Rows are points. Each copy is the shape, with its points in the same order, turned, moved and blurred by noise. Some copies are also mirrored. Which?
(in the rows, 100 means zero)

Shape (7 x 2)
[[99,96],
[140,64],
[98,57],
[112,139],
[104,135],
[77,95],
[64,51]]
Copy 1 (7 x 2)
[[109,92],
[160,86],
[134,121],
[88,59],
[86,72],
[99,106],
[121,154]]
Copy 1 is: mirrored
Copy 2 (7 x 2)
[[105,79],
[138,43],
[105,45],
[126,123],
[123,115],
[86,89],
[62,44]]
Copy 2 is: only turned
Copy 3 (7 x 2)
[[104,105],
[112,54],
[138,88],
[59,120],
[70,123],
[119,125],
[167,111]]
Copy 3 is: mirrored

Shape (9 x 3)
[[91,118,164],
[107,37,121],
[118,134,63],
[89,101,73],
[122,110,66],
[74,101,67],
[116,51,64],
[101,121,64],
[76,127,122]]
Copy 1 (9 x 3)
[[83,162,85],
[87,85,39],
[143,94,152],
[95,80,123],
[124,89,131],
[80,75,141],
[106,48,87],
[107,95,141],
[81,138,122]]
Copy 1 is: mirrored
Copy 2 (9 x 3)
[[122,50,52],
[80,34,137],
[123,139,110],
[85,110,112],
[117,121,126],
[72,120,104],
[81,87,161],
[102,132,111],
[100,90,61]]
Copy 2 is: mirrored
Copy 3 (9 x 3)
[[162,152,89],
[77,134,125],
[117,69,43],
[114,72,87],
[99,79,56],
[120,60,98],
[58,84,97],
[116,64,62],
[160,105,89]]
Copy 3 is: mirrored
Copy 4 (9 x 3)
[[184,91,111],
[125,169,127],
[84,76,72],
[86,97,110],
[85,103,76],
[82,89,122],
[73,152,106],
[83,82,89],
[140,74,116]]
Copy 4 is: mirrored

Shape (9 x 4)
[[72,110,85,50],
[75,65,90,56],
[119,74,68,48],
[63,142,80,48],
[93,100,77,79],
[125,113,68,151],
[124,66,139,102],
[120,77,107,134],
[116,98,75,78]]
Copy 1 (9 x 4)
[[94,102,45,110],
[66,101,76,130],
[106,117,86,155],
[109,101,20,93],
[106,96,80,110],
[150,76,132,77],
[77,139,135,90],
[102,100,145,83],
[121,108,91,118]]
Copy 1 is: mirrored
Copy 2 (9 x 4)
[[121,51,140,95],
[98,35,110,106],
[140,34,85,99],
[131,65,172,81],
[125,69,110,88],
[130,135,76,58],
[91,93,75,143],
[96,118,64,101],
[137,71,97,95]]
Copy 2 is: only turned
Copy 3 (9 x 4)
[[57,82,96,120],
[58,49,99,90],
[41,89,106,60],
[50,98,88,148],
[74,86,81,98],
[126,134,55,69],
[124,84,145,62],
[135,99,92,54],
[71,107,92,83]]
Copy 3 is: only turned
Copy 4 (9 x 4)
[[127,163,72,90],
[84,155,57,76],
[76,170,103,69],
[155,173,78,103],
[106,148,99,101],
[87,98,139,142],
[87,84,98,49],
[77,76,114,94],
[93,151,114,99]]
Copy 4 is: mirrored

Shape (12 x 6)
[[56,134,75,66,109,53],
[135,142,82,117,102,91],
[93,114,123,138,48,136],
[102,87,76,82,106,145],
[114,108,81,83,67,79],
[106,55,63,62,59,53],
[119,98,114,54,133,73],
[96,133,129,131,121,84],
[112,136,119,72,128,60],
[117,113,80,103,112,124],
[105,60,124,95,92,146],
[114,101,70,45,73,71]]
Copy 1 (12 x 6)
[[121,160,131,59,124,148],
[137,96,128,112,83,96],
[95,99,45,117,78,101],
[88,65,97,102,143,123],
[138,123,95,97,123,99],
[123,148,90,84,175,69],
[112,144,149,137,145,121],
[94,131,128,124,61,125],
[128,151,149,122,112,132],
[106,78,116,106,112,117],
[65,87,66,141,137,115],
[150,130,102,88,158,110]]
Copy 1 is: mirrored
Copy 2 (12 x 6)
[[113,101,5,64,84,102],
[95,96,92,114,56,119],
[101,165,121,92,110,90],
[132,110,104,60,108,139],
[62,107,66,81,91,124],
[45,80,61,32,118,128],
[111,65,48,106,132,138],
[126,99,73,128,98,72],
[112,85,33,135,110,122],
[127,103,105,90,77,129],
[123,113,127,80,152,125],
[68,100,45,66,97,153]]
Copy 2 is: mirrored
Copy 3 (12 x 6)
[[108,110,53,104,134,160],
[59,114,104,76,82,114],
[71,111,96,162,45,87],
[109,93,150,127,84,137],
[77,141,104,120,113,121],
[118,182,121,132,142,130],
[115,96,115,87,149,98],
[97,89,68,87,76,84],
[90,92,80,77,138,101],
[89,97,130,100,77,123],
[126,96,147,152,80,86],
[84,140,117,121,150,139]]
Copy 3 is: mirrored
Copy 4 (12 x 6)
[[135,128,88,143,45,77],
[105,90,126,143,123,82],
[75,46,73,99,112,146],
[86,142,68,94,130,108],
[105,91,87,108,104,65],
[138,97,47,70,95,29],
[116,140,125,77,85,72],
[131,89,134,118,88,130],
[118,115,139,110,65,73],
[94,115,95,117,133,107],
[87,109,73,53,123,138],
[104,116,74,96,82,35]]
Copy 4 is: mirrored

Shape (12 x 8)
[[100,95,133,84,94,111,79,130],
[52,79,128,101,91,70,96,79],
[77,62,113,44,102,78,81,96],
[88,84,107,29,107,136,146,27],
[104,123,104,114,106,91,67,83],
[76,91,91,99,141,102,113,118],
[106,108,113,118,113,124,108,88],
[85,90,102,105,73,92,82,87],
[108,128,62,83,117,133,69,143],
[151,49,82,126,131,41,103,120],
[87,156,104,146,89,115,134,97],
[85,150,151,65,69,76,80,107]]
Copy 1 (12 x 8)
[[105,96,105,101,71,112,85,142],
[134,103,93,79,77,140,88,70],
[166,87,95,99,84,96,88,111],
[152,88,52,187,110,97,104,61],
[95,133,128,99,98,95,104,94],
[99,61,109,93,121,117,106,107],
[70,99,104,121,102,104,89,90],
[115,126,85,86,93,105,83,96],
[83,109,109,103,144,90,115,163],
[84,51,115,40,88,31,91,85],
[30,124,82,105,99,136,122,84],
[115,132,98,114,43,127,128,131]]
Copy 1 is: only turned
Copy 2 (12 x 8)
[[93,92,136,102,103,94,156,92],
[91,68,85,108,113,115,121,42],
[112,91,120,88,136,72,114,47],
[85,94,140,98,160,125,33,91],
[94,85,109,110,53,97,113,87],
[104,100,73,88,112,93,123,118],
[94,82,111,116,88,122,114,121],
[107,71,115,90,83,120,122,65],
[100,110,127,50,66,75,134,136],
[195,106,78,131,83,88,133,97],
[68,103,89,101,58,169,124,118],
[52,127,138,109,80,108,141,44]]
Copy 2 is: only turned
Copy 3 (12 x 8)
[[87,119,86,75,116,125,107,124],
[93,99,100,70,113,51,139,125],
[82,75,49,59,101,83,115,134],
[157,73,31,129,71,77,155,128],
[106,123,111,76,88,86,88,83],
[60,112,78,129,105,83,101,107],
[117,119,103,121,108,96,108,96],
[97,95,98,68,101,89,127,86],
[61,138,65,103,80,142,83,65],
[68,34,119,105,123,93,41,96],
[100,140,153,131,82,103,136,83],
[101,138,115,41,61,117,128,142]]
Copy 3 is: only turned
Copy 4 (12 x 8)
[[104,125,67,71,71,117,94,115],
[64,103,92,100,94,129,42,95],
[54,113,80,79,120,104,71,136],
[117,117,158,77,165,93,55,132],
[88,89,96,73,60,91,91,70],
[83,153,99,117,84,83,79,87],
[124,120,117,100,67,96,83,91],
[89,78,85,101,88,110,77,94],
[119,133,58,85,88,50,119,82],
[34,115,125,140,42,97,143,117],
[139,111,117,108,74,122,86,28],
[93,105,71,32,99,149,90,71]]
Copy 4 is: only turned

Shape (16 x 11)
[[106,95,111,71,79,81,100,60,69,110,113],
[112,89,132,69,74,47,41,68,89,139,92],
[126,112,109,99,96,73,85,73,106,146,120],
[132,60,101,99,82,84,131,105,93,132,102],
[81,102,122,60,83,57,90,68,76,145,80],
[104,105,107,13,106,88,93,114,116,34,137],
[130,72,137,106,116,130,111,113,68,132,126],
[114,102,77,124,72,139,119,117,84,97,102],
[89,91,108,76,79,82,68,87,80,120,102],
[118,74,94,114,147,133,119,92,82,120,80],
[58,104,111,55,117,94,85,139,119,78,115],
[72,127,149,55,95,88,91,111,121,63,90],
[56,114,113,34,91,134,94,116,138,87,120],
[106,114,117,14,74,99,77,106,124,78,91],
[104,66,117,127,102,126,120,83,108,115,114],
[97,57,101,107,108,132,105,97,98,93,95]]
Copy 1 (16 x 11)
[[79,57,69,85,111,111,95,117,100,79,126],
[64,43,68,114,95,93,94,155,105,138,149],
[93,52,92,113,130,103,113,116,73,123,118],
[69,69,116,91,148,125,124,99,129,89,117],
[69,59,58,94,125,98,94,162,115,100,120],
[134,115,107,81,89,68,66,91,102,63,195],
[73,88,85,62,149,121,109,60,122,131,102],
[83,79,135,82,109,150,74,83,111,87,77],
[77,64,71,102,101,107,73,124,123,113,126],
[107,84,110,47,125,103,124,89,131,110,65],
[126,138,91,106,111,79,59,101,113,90,132],
[96,150,94,81,92,83,66,142,89,88,141],
[104,127,105,99,124,52,28,99,100,73,115],
[92,94,116,76,103,63,48,131,103,87,169],
[64,96,104,84,119,99,127,73,112,96,77],
[85,102,107,76,97,98,108,73,140,93,82]]
Copy 1 is: mirrored
Copy 2 (16 x 11)
[[82,95,70,123,124,90,127,125,82,112,98],
[51,90,70,112,101,91,126,121,82,90,32],
[73,102,86,76,107,102,134,128,91,71,94],
[87,116,89,81,165,115,105,91,93,91,100],
[50,99,102,124,118,69,138,115,93,114,65],
[98,131,77,161,86,73,47,105,25,84,124],
[85,114,61,72,114,133,125,56,90,106,129],
[149,80,94,88,131,100,94,73,114,96,126],
[78,94,75,122,104,82,112,101,100,97,75],
[116,136,106,74,108,140,111,85,112,134,117],
[74,121,107,142,71,78,58,71,86,83,115],
[72,79,122,148,71,88,69,82,49,98,105],
[79,98,100,115,70,41,47,81,75,105,132],
[94,102,97,126,91,47,65,96,33,100,80],
[84,91,83,71,123,135,84,97,113,115,131],
[106,108,83,93,116,123,68,81,112,126,111]]
Copy 2 is: only turned

Shape (18 x 12)
[[74,154,98,146,91,117,88,123,109,110,90,54],
[113,91,96,108,84,122,70,62,87,83,83,133],
[71,120,100,140,15,98,119,83,104,82,147,87],
[110,105,112,66,112,101,76,45,69,73,96,97],
[106,86,99,104,109,65,77,68,88,87,106,156],
[98,96,101,58,101,104,97,131,80,80,80,137],
[120,101,94,92,87,100,80,84,63,112,113,122],
[57,123,101,99,120,149,75,121,120,109,122,93],
[50,146,144,147,25,112,129,95,84,80,128,95],
[47,155,95,100,118,109,75,143,96,110,97,116],
[107,83,116,89,100,103,76,67,99,105,57,148],
[100,83,57,73,92,101,89,71,77,75,78,150],
[100,142,117,170,37,119,116,104,74,63,127,112],
[69,76,88,84,107,92,100,84,57,91,78,111],
[117,114,92,58,94,90,123,49,97,108,85,127],
[99,101,91,70,130,88,102,84,107,61,80,124],
[119,71,100,100,122,107,118,74,85,100,96,132],
[100,84,103,71,95,82,78,114,116,97,94,101]]
Copy 1 (18 x 12)
[[119,61,149,92,110,48,49,126,69,90,62,92],
[97,86,78,120,123,105,106,106,76,147,109,78],
[61,52,65,86,148,68,43,93,101,81,59,55],
[88,65,93,66,110,131,120,131,107,144,114,88],
[76,129,78,96,120,92,114,109,117,130,132,93],
[93,121,116,111,103,128,140,95,100,104,63,89],
[71,86,102,128,101,105,104,120,116,116,110,78],
[114,102,147,91,95,104,35,98,97,128,65,91],
[75,51,71,89,158,50,60,101,115,95,18,79],
[107,131,163,93,95,74,81,115,106,119,46,84],
[81,113,81,117,97,96,134,98,69,156,107,107],
[88,126,67,103,99,127,134,120,82,126,105,51],
[99,62,81,125,179,60,66,116,112,85,53,67],
[104,98,74,79,72,109,123,120,113,116,82,84],
[38,100,82,88,104,120,117,139,71,122,98,102],
[99,129,101,64,120,126,125,116,79,115,102,100],
[90,104,65,117,100,125,104,124,98,113,109,118],
[79,103,116,85,92,110,109,70,87,100,107,94]]
Copy 1 is: mirrored
Copy 2 (18 x 12)
[[62,98,147,107,95,128,121,87,135,158,140,128],
[92,116,65,135,67,108,90,116,108,103,78,119],
[84,113,106,70,99,134,51,140,157,110,159,144],
[111,156,76,115,80,75,133,113,119,92,86,126],
[111,115,51,96,62,125,124,132,117,94,80,85],
[72,104,75,107,113,89,129,113,78,77,105,76],
[109,103,91,89,72,95,108,130,91,104,86,118],
[81,67,91,132,110,92,146,111,125,143,146,128],
[92,135,105,86,99,137,51,117,124,130,195,128],
[54,88,102,112,97,113,159,122,94,147,148,94],
[98,110,67,145,52,110,118,102,99,74,90,91],
[58,114,43,105,69,86,106,131,105,82,69,95],
[95,126,104,86,109,141,35,120,116,155,138,111],
[70,120,57,82,70,88,127,86,104,90,103,110],
[95,126,95,112,50,64,109,137,131,71,99,82],
[78,127,64,118,94,86,140,113,137,89,90,71],
[116,94,64,100,67,79,103,94,120,96,85,79],
[88,90,97,107,105,113,141,113,120,65,102,104]]
Copy 2 is: mirrored
Copy 3 (18 x 12)
[[126,85,128,100,86,53,125,94,57,138,141,130],
[86,91,78,66,92,138,108,125,75,90,127,81],
[127,77,84,85,171,92,101,82,70,87,129,155],
[57,114,108,79,91,145,118,146,95,105,91,115],
[102,123,61,100,70,147,94,131,95,71,116,107],
[38,111,72,102,67,89,83,97,105,98,117,89],
[89,125,72,97,112,124,104,125,88,115,115,89],
[102,91,85,82,68,57,154,80,75,116,89,102],
[106,102,115,91,154,92,114,43,46,78,141,155],
[91,113,77,113,44,68,135,63,78,129,132,125],
[78,91,89,100,61,150,96,117,84,80,119,64],
[66,94,57,72,78,141,94,124,132,98,133,96],
[119,121,98,55,145,85,83,81,43,87,158,139],
[64,105,94,107,86,117,126,121,133,84,135,100],
[82,96,103,91,91,158,79,99,123,117,88,100],
[65,99,92,79,46,117,87,122,116,89,98,119],
[98,123,99,81,84,118,93,124,121,75,102,72],
[76,83,77,125,78,88,93,128,93,98,92,102]]
Copy 3 is: only turned

Shape (16 x 12)
[[77,63,150,94,112,57,76,94,88,99,98,84],
[139,132,71,91,103,137,89,124,89,54,71,123],
[145,115,77,88,85,94,79,85,140,103,134,97],
[143,136,158,55,65,116,101,136,77,88,121,77],
[149,96,110,111,99,104,125,53,146,54,133,54],
[88,121,81,136,98,49,115,61,98,143,57,137],
[141,77,94,78,134,64,99,50,122,145,109,64],
[113,118,75,136,112,66,142,121,67,127,120,72],
[115,109,126,125,146,106,142,122,78,118,80,112],
[80,145,133,109,116,129,64,131,86,65,43,86],
[93,76,119,119,111,124,145,67,103,88,92,55],
[60,91,164,43,108,43,71,59,83,61,98,65],
[97,142,89,105,130,117,151,65,160,116,115,109],
[60,119,132,54,107,110,79,65,110,117,130,111],
[102,75,124,122,156,52,96,103,78,126,125,85],
[136,83,77,92,130,112,139,129,155,124,71,99]]
Copy 1 (16 x 12)
[[91,114,101,117,91,75,105,110,137,127,165,80],
[112,88,90,79,66,110,61,29,90,92,68,127],
[83,42,52,80,90,102,108,80,119,75,74,81],
[44,105,112,123,49,108,71,61,166,91,73,72],
[124,79,67,109,77,148,116,71,117,70,93,18],
[78,97,98,53,114,104,84,142,45,133,113,103],
[80,79,82,84,92,67,164,107,88,113,95,33],
[27,100,127,71,106,132,126,74,73,86,118,96],
[64,113,128,123,65,130,122,85,65,122,101,116],
[129,107,154,84,46,116,65,84,142,125,95,139],
[121,141,113,114,103,132,128,94,95,85,102,59],
[111,107,121,102,58,51,67,115,145,103,173,32],
[110,51,103,111,87,132,109,127,51,64,68,82],
[93,89,97,115,56,63,86,149,128,58,102,96],
[58,97,104,105,77,93,153,92,97,115,160,99],
[107,64,116,132,122,97,128,65,69,117,55,93]]
Copy 1 is: only turned
Copy 2 (16 x 12)
[[75,73,88,88,48,77,98,105,95,70,100,97],
[74,101,94,168,115,94,75,86,155,162,60,97],
[143,122,107,123,112,75,121,98,153,121,102,106],
[83,46,128,195,111,78,117,109,138,90,120,88],
[161,104,142,132,82,89,65,133,141,102,92,151],
[56,104,102,36,140,76,109,75,118,118,67,143],
[134,120,117,94,72,50,118,62,99,100,116,153],
[61,103,137,110,91,135,138,73,141,96,87,164],
[44,100,148,130,96,95,98,69,100,99,47,126],
[41,50,119,133,82,93,82,113,107,171,70,72],
[102,93,144,114,84,121,47,97,87,100,99,141],
[67,61,66,107,45,46,83,156,86,85,143,118],
[99,161,168,105,136,81,90,119,105,128,89,130],
[88,118,91,118,116,72,115,135,68,102,127,83],
[74,107,113,97,42,90,137,84,95,73,69,132],
[88,147,164,119,92,75,72,38,141,119,89,100]]
Copy 2 is: mirrored
